Each point is reached from the start by the listed moves, each made once or not at all, plus a little noise. Say if it took an odd or an even number of moves. Then give how often each move was made.

Moves:
(1): [ 0.40  0.09 -0.18 -0.19]
(2): [0.04 0.34 0.07 0.00]
(3): [0.16 0.00 0.46 0.00]
Start: [ 0.10  0.06  0.41 -0.04]
Points:
[ 0.66  0.19  0.72 -0.27] => even (1, 0, 1)
[ 0.14  0.03  0.42 -0.04] => even (0, 0, 0)
[ 0.70  0.50  0.78 -0.16] => odd (1, 1, 1)
[ 0.14  0.41  0.52 -0.02] => odd (0, 1, 0)

Moves:
(1): [ 0.45 -0.18  0.01  0.00  0.08  0.07 -0.30 -0.32  0.04 -0.15  0.19  0.16
  0.01 -0.04]
(2): [ 0.14  0.67  0.13 -0.17  0.33 -0.16  0.11 -0.04  0.28  0.01  0.25  0.05
 -0.01  0.05]
(3): [-0.04 -0.03  0.80 -0.10 -0.12  0.00 -0.10  0.12  0.08 -0.21 -0.05 -0.19
  0.13 -0.18]
(4): [ 0.00  0.14  0.12  0.56  0.28  0.22  0.01 -0.08  0.05  0.04 -0.14  0.10
  0.06 -0.05]
(5): [ 0.00 -0.01 -0.12 -0.07  0.59 -0.08 -0.12  0.10  0.02  0.27 -0.38 -0.26
  0.29 -0.28]
(6): [ 0.18  0.13 -0.01 -0.19  0.08  0.77 -0.19 -0.16 -0.13  0.08 -0.03 -0.16
 -0.01  0.16]
(7): [ 0.06  0.02 -0.03 -0.08  0.06  0.10  0.47 -0.13 -0.09 -0.06 -0.12 -0.08
 -0.17 -0.15]
(8): [ 0.50  0.02 -0.12  0.09 -0.02  0.23  0.21  0.83  0.06 -0.10 -0.21  0.14
  0.07 -0.26]
(9): [-0.19 -0.08 -0.13 -0.04  0.10  0.17  0.01 -0.04  0.37  0.01  0.06  0.08
 -0.12 -0.14]
(10): [ 0.27  0.03  0.32 -0.08 -0.07  0.02  0.02  0.10  0.27  0.82  0.13 -0.10
  0.00  0.35]
(11): [-0.05 -0.10  0.03  0.11  0.24  0.19  0.05  0.08 -0.20  0.05  0.39  0.20
  0.13 -0.06]
Start: [-0.05  0.00  0.04  0.15 -0.16 -0.41  0.37  0.15 -0.18  0.20 -0.11  0.02
  0.01  0.12]
Points:
[ 1.03  1.00  0.45  0.36  0.43  0.65  0.54  0.77  0.38  1.04 -0.11  0.06
  0.10  0.39] => odd (0, 1, 0, 1, 0, 1, 0, 1, 0, 1, 0)
[ 0.58  0.03 -0.16  0.06  0.72  0.72  0.35  1.01 -0.43  0.52 -0.40 -0.06
  0.48 -0.33] => even (0, 0, 0, 0, 1, 1, 0, 1, 0, 0, 1)
[ 1.25  0.54  0.93 -0.45  0.83  0.60 -0.01  0.74  0.83  0.91 -0.19 -0.25
  0.34 -0.24] => even (1, 1, 1, 0, 1, 1, 0, 1, 1, 1, 0)
[ 1.30  0.54  0.40 -0.01  0.15 -0.25  0.40  0.71  0.51  0.77  0.24  0.25
  0.10  0.20] => even (1, 1, 0, 0, 0, 0, 0, 1, 0, 1, 0)
